Rows are points. Each copy is the shape, with its points in the same order, turned, moved and blurred by noise. Some copies are also mirrored. Which?

Shape, 9 rows:
[[  6 -30 -39]
 [-21  19  -4]
 [-15 -13  23]
 [-12  54  -6]
 [ -1  34   4]
 [-10 -47 -25]
 [  6   5 -17]
 [-35  28  -5]
 [-25 -45  25]]
Copy 1:
[[ 36  47  14]
 [ 16 -11 -12]
 [-11  18 -24]
 [ 17 -44   3]
 [  3 -22   5]
 [ 26  58 -11]
 [ 19   9  13]
 [ 24 -22 -25]
 [-12  48 -38]]
Copy 1 is: mirrored
Copy 2 (9 x 3):
[[  4   5 -60]
 [-11 -29  -5]
 [ 17  -2   7]
 [-45 -34   7]
 [-31 -14   4]
 [ 32   1 -52]
 [-18  -4 -29]
 [-11 -47   0]
 [ 51   2  -4]]
Copy 2 is: only turned
Copy 3, 9 rows:
[[-27  13  21]
 [ 34  -7   0]
 [ 14  14 -31]
 [ 48 -38   5]
 [ 28 -30 -11]
 [-23  35   8]
 [  1 -13   5]
 [ 48  -3   6]
 [  3  47 -36]]
Copy 3 is: mirrored
Copy 4:
[[-26  34  -3]
 [-18 -26  19]
 [ 17   0  32]
 [ -8 -56  -6]
 [  8 -37   0]
 [-24  41  25]
 [-14  -1  -8]
 [-25 -38  26]
 [ 17  25  58]]
Copy 4 is: mirrored

Shape, 9 rows:
[[-28  -6  20  -3]
 [ 23 -12   8 -35]
 [-12  30   3 -23]
 [  1 -40   8  -9]
 [ 30 -16 -48 -14]
 [ 19  17  37  -7]
 [  2  27  13  29]
 [ -6   3  -1  -7]
 [ 12   8   3  30]]
Copy 1:
[[ -9   9 -21 -10]
 [-26 -27  18  19]
 [  8 -26 -29  20]
 [-22  -1  22 -22]
 [ 15 -49  44  -7]
 [ -5   5   2  41]
 [ 34  23  -4  22]
 [  9  -9  -2  -1]
 [ 28  14  18  14]]
Copy 1 is: mirrored
Copy 2:
[[ -2  -1 -10 -30]
 [  8   2  43  -4]
 [ 15 -19  -4   6]
 [-11  28  23 -28]
 [-13  43  31  37]
 [-16 -35  28  -9]
 [-39 -28 -10   2]
 [ -5   5   0  -1]
 [-42  -8   0   3]]
Copy 2 is: mirrored
Copy 3:
[[ -6   4   9 -34]
 [ 24 -24  17  16]
 [-29 -26  11  -5]
 [ 33   3   0 -14]
 [ 24 -25 -38  35]
 [-12   8  34  16]
 [-35  28   1   7]
 [ -4 -10  -2  -5]
 [-14  27 -11  13]]
Copy 3 is: mirrored
Copy 4, 9 rows:
[[ -7 -15 -18  10]
 [ 34 -31  22  -6]
 [-17 -15  13 -21]
 [ 33 -19   0  30]
 [ 28   8  60  18]
 [ 23  -8 -11 -34]
 [ -1  30 -13 -19]
 [  0  -5  10   3]
 [ 16  31  -3  -3]]
Copy 4 is: mirrored

Shape (7 x 4):
[[-25 -59  -8 -27]
 [-29  -7  43 -12]
 [ 15  -7 -33  10]
 [ -6  25  11   2]
 [ 49  18  -5  14]
 [ -3 -33 -16 -12]
 [-12 -28  -9  22]]
Copy 1:
[[ 15 -34 -58 -23]
 [  3   7  -3 -56]
 [  6 -20 -10  30]
 [  0  23  16 -10]
 [-36  -2  31  34]
 [ 11 -22 -29   3]
 [ 21 -34   6 -10]]
Copy 1 is: mirrored
Copy 2:
[[-12  60  -3 -35]
 [-20  31   7  34]
 [ 28 -17 -14 -37]
 [ -4 -15 -16  17]
 [ 22 -46  18 -16]
 [  7  26  -3 -33]
 [ 33  26  -9 -18]]
Copy 2 is: mirrored

Shape, 12 rows:
[[ 32 -33   4 -36 -40  11]
 [ -5   4  -5   4 -17  -3]
 [  4  39  18  -4  34 -14]
 [ 14  21 -40  -7 -31  24]
 [ 11  22   3  27  18 -23]
 [ 15 -12 -27 -26 -20  19]
 [ 50  -5  38  12  22 -30]
 [ 26 -15 -10  -1   0 -16]
 [  2  21  12  20  30 -13]
 [-21   9 -12  16 -22  -7]
 [ 17  -2  11   7  42 -40]
 [  4  20 -25 -18 -36 -15]]
Copy 1, 12 rows:
[[-30 -60  19  21  18   4]
 [-12  -3  10   0 -11  14]
 [ 36   1 -34 -12 -20  14]
 [ -6 -23  45  -7   2  48]
 [ 13  21 -26 -24   5  17]
 [-17 -30  24  21   8  37]
 [  5 -21 -49 -21  20 -13]
 [-20 -16 -19  -3  22  23]
 [ 23  17 -23 -15  -2   8]
 [-16  18  21  -6 -13  15]
 [  6   5 -55   2  -7  17]
 [-35 -26  18 -24 -18  40]]
Copy 1 is: mirrored
Copy 2:
[[ -9 -10  12  -4  56 -54]
 [  6 -17   8   8   5  -9]
 [-47 -25 -14  -1 -17  19]
 [ 23 -56 -17   5  30 -16]
 [-15 -14  -1  -4  -4  40]
 [ 11 -25 -20  -5  32 -37]
 [-56  11  14 -18  30  28]
 [-10   6  -6  -6  35   0]
 [-28 -14  -2 -12 -13  24]
 [ 17 -19  10  15  -5  -2]
 [-38  23 -16 -11   1  29]
 [  7 -34 -11  37  27 -13]]
Copy 2 is: mirrored

Shape:
[[ 17  17  10  -4 -20  16   2 -27]
 [-16  37   7   0   2 -22  24  20]
 [ -4   5  21 -43  -2   3  -9  -7]
 [ 23 -20  -1   7   5  26 -16  16]
 [  8  16  -8  21 -10 -15 -26  28]
 [ 35  -1  -7  14   4  -8 -43   5]
 [ 43   7 -14 -25   4   3  -3 -16]
 [-11   0  28 -25  -5 -26  41 -12]
 [ 17   1 -44  12  -6   9 -37  28]
 [  3  13 -13   5 -27 -14 -18  50]
 [-37  -9   6 -11 -10 -21  19 -20]
 [-60   0  23 -26  23  -3  14  -8]]
Copy 1 (12 x 8):
[[  7 -27 -23 -21   6 -25  -2   9]
 [ 25  -7  31   2  15  12 -21  13]
 [-25 -12 -10 -18  25  12   4  31]
 [ 11  15 -39   6   7   1  23   0]
 [ 29   2  -3  28 -22   5  13  21]
 [ 23 -18 -34  19 -22   6  33   6]
 [ 15 -37 -45   1  28   5   0   7]
 [-16 -23  24 -10  38   9 -20 -10]
 [ 32  11 -53  32 -23  10   4  20]
 [  9  11  -5  45 -16   0  -1  34]
 [-27 -15  12 -14  -4  20 -29 -14]
 [-27  10  13 -46  13  44 -17   7]]
Copy 1 is: only turned
Copy 2, 12 rows:
[[-25  30  19 -15  22   5  -7  -5]
 [  4  -8  12  -4  24  -2  58  -3]
 [ 14  -4  27 -32  14   5  -6 -26]
 [  2   8 -32 -20  -3   9 -13   8]
 [-13 -21 -22  17   9  12  23  -7]
 [-18  -2 -48   7   3  -5  -8 -27]
 [-10   4  -1 -28  25 -32 -16 -10]
 [ 37  27  35  -5  32   0  28 -15]
 [-23 -39 -40   3  -8 -21  -2  13]
 [ -1 -40  -8  20  20  15  21  12]
 [ 29  22  42  15  -3 -10  19 -14]
 [ 43  13  47 -29 -21   4  38 -16]]
Copy 2 is: only turned
Copy 3:
[[-23 -15  -4   5  -4   5  -2  34]
 [ 19 -21  24 -29  -5 -27  10 -13]
 [ -2   3 -12   9 -25 -33 -24  21]
 [-12 -27  -5  46  -6  11 -10 -11]
 [ -1 -18  24  -1   2  22 -23 -31]
 [ -9 -21 -11  18 -18  36 -33 -10]
 [-27 -24 -45   0 -11  -2  -9   6]
 [ 32 -16 -10 -12  13 -42  -1  24]
 [-31 -12   2  24  -2  29 -14 -51]
 [-14 -18  29   1  11  -7 -31 -46]
 [ 35  15  -1  -6  17 -22   4  11]
 [ 46  21   7  10 -22 -41  15   8]]
Copy 3 is: only turned

Shape, 13 rows:
[[ 22  12  29 -11   4  -6   6  -2  -7]
 [ 23  11 -13  -8   4  -1  -1 -15 -14]
 [  9 -14 -12   3   5   6   2   1  -3]
 [  2   8  -3   4  -6   1   8  -5   2]
 [ -4   0  13 -18   3   6  -1  -3   2]
 [ -4  10   2  -1   7   5   1 -14   1]
 [ -1  12   1   2  -3   9  -4  -2   3]
 [  3 -13  -4   1  -4  -7 -15 -15   3]
 [ -5   4  -5   9   7   1  -4  -2 -16]
 [ 18  -9  -8  10   2  11   8 -25  -3]
 [  0   8  -2   3  15  -6   9   0   4]
 [ -7   5  -1 -11  -5  -6   8  -2  -9]
 [  2 -60  -2   3   3  -7   4  -7  -8]]
Copy 1 (13 x 9):
[[ 14   8   0 -25   5  22 -20 -13  -1]
 [ -6  -9  -8  -7   1  28   1   1  19]
 [  7 -12  -7  12   5   5   9  -3   4]
 [-11   1  -4  -3  -2   6   3  -5  -4]
 [  8   3   2  -4  -4   1 -17   8  -2]
 [-10   3  -8  -4   4   1 -10   3   4]
 [-10   3   4   1  -4   1  -7  -7   4]
 [ -5  -6   9  10  19  12   1  10  -1]
 [ -4   2   1  -5   7  -4   9  -2  16]
 [-10 -24 -18  -1  16  11   0  -4   0]
 [  0  15 -14   0   3   4   2  -3   4]
 [  1   5   1 -12  -7   5   6  11   0]
 [ 31 -27  -3  13  31  -3  19  16 -16]]
Copy 1 is: only turned
Copy 2:
[[  1  17  31  -6 -12 -15  -4  -9 -10]
 [  9  -3  -9 -19 -10 -14   0   0  -3]
 [  6  -9   0  -7  -1  11   2   4  13]
 [  2  -9   0   4   9 -10   0   0   2]
 [-12   7  12  -5   4   4 -15  -3  -7]
 [-10   2  -1  -2   7  -4   2   0  -8]
 [-13  -3   2   2   6  -6  -1  -4   6]
 [ -6  -8  -1  -2  -7   3  -4  27   4]
 [ -6  -9  -6   4  -8   5  10  -4  -3]
 [  5  -9   4 -22  10  -4  17  14   3]
 [  7  12  -2   8   3   2   3  -3  -3]
 [  2 -11   2   4  -1   1  -9  -5 -13]
 [ 13 -18  24  -8  -6  44   3  36   8]]
Copy 2 is: mirrored

Shape (15 x 11):
[[ 21   7 -15 -35  21 -25  -7 -10 -12  11  28]
 [-40  -2 -19  16 -29   1  23  26   4 -10  -7]
 [  5   5   8 -22  21  12 -12 -38 -22 -25  -6]
 [-11  42  26   6   9  16   4 -26  13 -18 -23]
 [  6   8  18 -15   3 -23  -5  -2 -23  13  27]
 [-21   2  17  34  17  22  -4 -26  25 -12 -31]
 [ -2   1 -12 -19  14  37  30  25  -6  38  28]
 [ -3 -12  15 -37  12  16  32  44 -11  10  10]
 [-37   7   4  10 -12  29  12  28  -7 -10  24]
 [ 28  25   9  15  14  -5 -28  -2  -6  -7 -17]
 [ 25  -3   0   1   3 -14  18   1 -37  -2  24]
 [ -1  16  18  -3 -18  38  -4 -27   7  -4 -31]
 [ 17  12   7 -12  16  -4  37  11 -12  28  17]
 [ -4  19   7  27 -14  18   3  -9  33 -47  -9]
 [ 17  27 -12 -12  26 -15  17  16 -37  11  11]]
Copy 1 (15 x 11):
[[  3  22 -30  10  42  13 -17  42   2   3  -5]
 [ -8  -5  27 -24   6   9  27 -18   5   8  36]
 [-10  39 -13  -4  21 -16 -30   3 -11   2 -27]
 [ -6  26 -31  -9  -6 -43  -1 -29  17   8  -3]
 [ 18   8 -41 -11  39  10  -9  18 -20   3   2]
 [-24   6 -13   5 -26 -36  13 -32  -7  30 -13]
 [-14  -2 -12 -15 -16  10  -9  45 -11 -32  38]
 [  6   7   3 -24   7   9  18  37 -21 -50  12]
 [-18  10 -11 -24  -4  24  13 -21 -12 -19  39]
 [ 13   2 -38   4   2   0  -4  -6  21  16 -32]
 [ 10 -15 -16   2  43  12 -26   8 -11 -13   4]
 [ 12  30  -7  -9 -33 -32 -14 -11  -2  16   4]
 [  0 -22 -27 -10  20 -17  -5  39 -10 -29  17]
 [ -5  14  -7  18  -6 -18  11 -51  22   6  10]
 [ -3 -12 -28 -23  34   6 -19  31  17 -18  -4]]
Copy 1 is: mirrored
Copy 2, 15 rows:
[[  7  -2  10  12 -17  31  26  -8 -37 -41   4]
 [  2  -1  -2 -20 -12 -24  20  12  12  42   1]
 [  6   0  19 -11   8  15 -27 -16  -5 -42  20]
 [ -5   6  12  -1  23   0 -23 -47  23  -4 -12]
 [ 16   8  -7   1  -1  23   7   0 -36 -22 -20]
 [ -5   0  -2  11  37 -36 -17 -20  34 -11   5]
 [-23  27  34  28   2   5  14  20 -42  19   5]
 [-12  -3  15  18   7  37   2  31 -31  31   6]
 [ 16  21  23  -1  -4 -13  -7  21   1  34 -13]
 [ 15  -9  19  -9  42   9  19 -20   1 -33 -16]
 [  9  30  -4 -17   8  30  23  16 -25 -22   2]
 [-33  -5  22 -20  25 -14 -27 -20   7 -12 -14]
 [-15  27   0  18  11  30  23  -1 -35   2  -2]
 [ -3   8  16 -11   8  -8  -2 -11  60  -6 -16]
 [ 17  19  15  -3  12  35  33 -16 -39  -4   9]]
Copy 2 is: mirrored
